Each row of a before or after table is a point. One or more steps were done to the points. Then noise was added and the rows were shuffled. The steps act on how far a point lies along the listed directions, d1 being the first. Name the steps. A step turns or swaps two directions, mirrors them in a line or flattens them onto one, adds a multiple of one to another, or multiplies one. Angles are multiples of 10 degrees, from the lower direction toward the higher: turns from -170 to 170, lines from 10 to 170 but not 90. Use the fewest steps. Two steps may share a direction if one is a turn and the other turns, adds or multiplies; they go together, in the order done. Otherwise the lowest direction goes first.
In the rows, 100 means zero.

Directions:
(1): 153,117
(2): 117,47
Before (11 x 2):
87,81
15,99
131,79
73,51
133,105
137,74
128,146
138,45
127,145
126,104
135,180
After, 11 rows:
119,82
80,35
125,77
102,65
77,94
155,109
183,124
153,107
46,87
48,161
102,57
Steps: turn d1 and d2 by 50 degrees

Directions:
(1): 151,79,60
(2): 133,77,155
(3): 130,161,107
Before, 9 rows:
86,135,105
87,130,84
89,111,97
51,159,112
116,74,135
109,107,117
62,82,104
116,83,118
98,66,148
After:
121,123,90
83,72,122
9,95,195
83,162,106
104,112,117
67,94,145
83,96,114
42,118,105
112,146,98
Steps: multiply d1 by 2; swap d2 and d3

Directions:
(1): 93,126,61,86,182,111
(2): 96,80,114,187,124,124
(3): 66,39,84,99,117,38
(4): 15,103,118,86,92,138
Before:
90,116,106,56,73,97
101,89,72,119,127,92
121,113,84,129,147,134
123,104,96,114,127,104
114,109,79,116,130,101
111,129,116,77,88,121
91,86,111,98,77,111
113,90,111,117,96,107
108,116,97,114,122,124
96,82,120,111,59,98
65,107,104,73,78,107
93,130,124,84,77,126
101,140,92,77,103,125
90,102,72,125,140,93
After (14 x 6):
106,99,105,61,82,90
97,133,78,54,106,107
101,124,96,43,95,104
113,74,106,115,86,94
127,150,79,17,93,117
104,132,64,53,118,88
122,102,132,156,88,118
110,105,134,142,88,131
88,77,125,194,111,121
112,78,110,185,118,107
95,115,64,52,110,91
103,71,108,105,70,75
111,121,109,148,101,139
121,129,97,68,93,114
Steps: turn d1 and d3 by -30 degrees; turn d2 and d4 by -150 degrees; multiply d2 by 2

Directions:
(1): 99,96,175,128,47,129,95,160,89
(2): 84,168,147,83,102,20,101,94,95
(3): 52,74,111,88,138,94,11,123,126
(4): 106,104,83,135,36,88,38,44,66
(5): 109,134,154,82,127,166,89,36,112
Before, 10 rows:
82,114,77,87,189,103,111,58,126
120,56,76,157,40,100,140,172,74
103,100,103,77,169,155,76,66,121
104,93,135,108,66,98,98,175,76
90,134,83,97,120,96,62,60,93
75,76,99,99,93,70,122,162,77
115,86,128,136,48,86,158,138,89
74,74,93,102,51,99,103,158,85
103,117,111,91,93,110,158,132,97
83,115,93,90,156,119,71,73,139
After:
98,141,121,98,66,77,137,109,84
116,90,129,138,39,80,154,133,86
80,137,87,93,165,76,90,37,111
96,107,66,101,124,130,65,66,98
94,132,123,67,174,121,83,68,122
72,81,101,93,60,91,112,166,90
113,76,96,137,67,80,167,194,88
104,100,136,108,56,89,89,166,71
74,89,104,109,75,50,105,146,68
80,125,97,93,151,103,68,69,133
Steps: turn d2 and d4 by 80 degrees

Directions:
(1): 111,69,94,58,60,98,71,73,105,112,24,74
(2): 137,111,52,46,91,77,80,162,89,91,128,89
(3): 90,140,55,99,80,175,65,79,100,81,103,129
(4): 89,40,65,90,157,92,64,74,140,93,121,114
(5): 195,88,121,129,114,111,75,87,77,99,98,123
Before (11 x 12):
122,137,115,74,34,115,114,116,75,100,29,79
51,31,61,88,150,94,74,68,145,98,126,105
101,91,53,101,123,118,64,102,115,59,148,113
37,96,57,110,131,138,82,106,135,80,157,119
89,122,44,92,95,183,75,74,121,63,107,121
76,101,57,81,109,110,79,81,110,99,120,108
111,154,73,85,97,142,89,132,92,90,124,110
101,127,73,34,33,116,77,115,90,93,47,74
99,20,76,87,148,67,49,71,140,106,107,110
87,111,83,92,107,126,85,67,106,87,104,129
134,11,40,44,145,38,71,128,144,91,110,94
After, 11 rows:
78,82,50,101,131,166,71,52,142,66,110,124
116,140,51,70,111,137,71,137,101,85,136,113
68,3,156,147,154,56,97,22,143,126,70,104
105,6,122,103,142,31,120,83,141,112,72,87
19,8,140,147,163,82,118,17,151,119,92,100
78,92,93,102,123,117,87,52,115,89,101,128
112,124,37,8,39,116,53,132,94,84,63,77
17,66,94,139,153,122,101,74,148,91,144,118
146,150,53,27,28,125,78,155,73,84,56,83
84,65,87,129,142,104,81,73,125,70,135,111
63,81,79,100,124,100,89,59,118,106,112,107
Steps: add -1 times d4 to d2; turn d3 and d4 by 30 degrees

Directions:
(1): 85,46,5,105,130,138,88,65,105,124,130,135,58,84,102,81,96,126
(2): 112,94,79,91,47,98,108,125,139,43,130,154,135,97,85,102,14,104
(3): 162,115,108,51,93,143,131,90,75,119,123,58,93,56,168,109,60,127
(4): 82,103,113,56,33,94,106,83,132,73,97,131,49,33,109,100,165,86
(5): 49,143,78,72,88,149,74,154,81,98,172,92,104,137,116,139,129,81
(6): 38,99,129,105,81,154,130,25,140,124,104,61,111,106,73,112,63,67
Before:
93,64,49,79,78,123,103,89,127,95,124,150,70,68,111,89,107,121
175,86,92,91,97,29,89,146,82,68,69,151,100,57,123,84,119,136
111,103,115,87,70,79,113,92,110,77,86,117,91,81,93,97,101,105
91,97,102,102,94,102,105,93,117,84,100,105,101,106,94,94,91,102
120,85,101,106,93,82,114,91,108,84,80,136,111,103,88,92,83,115
86,100,102,109,97,99,108,119,110,90,110,97,110,122,97,106,79,83
87,94,90,112,103,73,87,117,112,93,97,112,104,122,89,101,114,88
102,108,109,98,100,103,87,113,99,107,101,84,107,108,102,105,103,90
103,103,100,80,87,103,100,112,96,88,116,99,108,96,99,102,97,116
101,91,112,124,100,95,107,91,102,101,73,99,109,96,94,98,78,100
89,119,119,94,107,105,102,85,93,109,83,91,90,87,101,99,113,107
108,105,90,97,96,80,92,120,91,94,103,102,108,108,89,90,94,98
87,85,64,115,106,97,89,93,110,95,103,114,99,113,88,88,83,106
100,95,101,108,98,109,112,87,111,96,103,103,110,106,99,98,75,112
After (14 x 18):
54,79,128,115,114,138,133,5,123,152,75,51,106,92,78,104,79,81
102,95,108,89,90,102,119,61,104,106,83,96,76,76,98,94,113,106
105,100,102,97,97,99,109,88,96,106,99,82,111,102,91,92,72,95
108,97,85,93,98,116,89,108,102,105,115,95,101,100,106,101,88,99
114,97,103,114,113,96,98,103,81,111,78,91,93,90,115,101,109,107
112,111,125,92,91,94,111,106,106,100,98,76,114,105,115,110,82,89
104,112,121,116,97,70,97,107,100,87,74,88,115,117,93,93,94,96
114,94,100,113,110,83,103,97,97,94,85,111,101,103,100,91,108,117
121,93,96,101,101,88,115,120,101,91,98,99,99,98,115,97,73,103
94,85,94,93,93,101,106,89,111,91,106,104,104,97,82,93,87,117
66,88,137,114,68,71,107,87,146,78,66,129,107,100,61,91,129,82
114,92,126,106,113,92,121,69,94,115,67,96,100,101,99,95,107,111
111,101,106,99,100,89,104,99,106,86,90,102,96,97,105,92,101,111
85,119,92,85,107,113,91,105,88,103,106,106,84,89,106,104,117,112
Steps: turn d1 and d3 by -120 degrees; turn d2 and d5 by -70 degrees; mirror d4 and d6 in the line at 10 degrees

Directions:
(1): 39,68,143,81,177,164,79,91,103,137,164,94,107,115,52,123,74,97,57,93
(2): 133,147,96,69,113,69,112,156,113,72,195,30,74,114,108,134,80,137,132,114
(3): 71,133,113,149,159,128,134,177,89,91,86,158,63,133,113,53,85,85,160,111
Before (13 x 20):
96,107,109,94,126,116,94,124,108,93,134,90,94,111,92,117,97,101,109,104
84,97,111,92,121,118,100,104,104,110,132,89,90,101,93,109,89,102,88,103
120,89,96,86,90,83,94,79,105,98,107,75,102,90,98,116,109,105,86,90
80,91,105,107,110,119,93,98,98,108,92,120,105,95,88,98,96,89,98,96
76,95,114,112,130,125,104,112,93,105,98,120,106,104,88,96,95,91,99,99
97,100,111,88,112,110,94,104,103,106,125,93,106,95,88,114,100,105,93,100
112,89,89,95,75,90,99,75,101,99,78,99,119,90,102,106,108,93,88,91
89,102,105,99,106,101,98,106,104,104,109,97,111,105,96,103,86,107,94,100
86,71,111,108,102,114,89,84,96,114,91,119,110,92,80,98,95,92,75,94
87,96,114,95,121,116,100,109,95,107,116,105,96,111,91,102,84,100,98,96
99,96,95,108,78,92,97,83,99,102,77,98,112,91,103,96,104,89,85,98
70,77,126,105,131,140,89,82,110,122,109,116,118,105,80,100,89,84,73,95
77,68,97,95,103,112,90,79,91,119,87,113,114,99,85,101,104,83,86,93
After:
71,73,122,81,130,131,82,79,100,119,134,85,123,95,67,128,92,100,60,93
61,73,124,102,142,151,80,91,103,118,107,121,110,108,73,109,99,82,78,94
80,86,106,71,129,110,91,107,99,113,158,71,102,111,76,127,86,104,92,99
69,90,127,96,144,139,92,107,100,119,127,113,105,104,75,107,93,96,86,98
83,88,110,82,115,117,83,91,105,111,135,85,109,94,76,124,89,102,82,95
66,73,127,85,136,138,86,86,96,125,127,103,108,109,72,113,80,97,69,90
48,70,151,70,177,165,74,86,119,137,194,72,118,115,48,138,66,101,47,94
131,127,82,100,82,72,119,124,102,76,102,88,95,103,120,101,100,105,130,102
76,93,113,100,119,115,95,102,103,112,111,103,114,107,87,103,83,103,86,98
109,112,101,113,121,94,115,127,99,89,102,104,79,109,109,90,101,99,125,97
88,85,121,84,128,114,88,108,104,110,160,77,100,102,70,124,78,112,77,99
48,75,132,94,154,154,90,92,101,131,137,105,96,106,72,109,81,92,66,97
120,124,88,105,77,72,110,116,102,84,103,78,96,98,116,100,99,102,113,106
Steps: multiply d1 by 2.5; turn d2 and d3 by 140 degrees
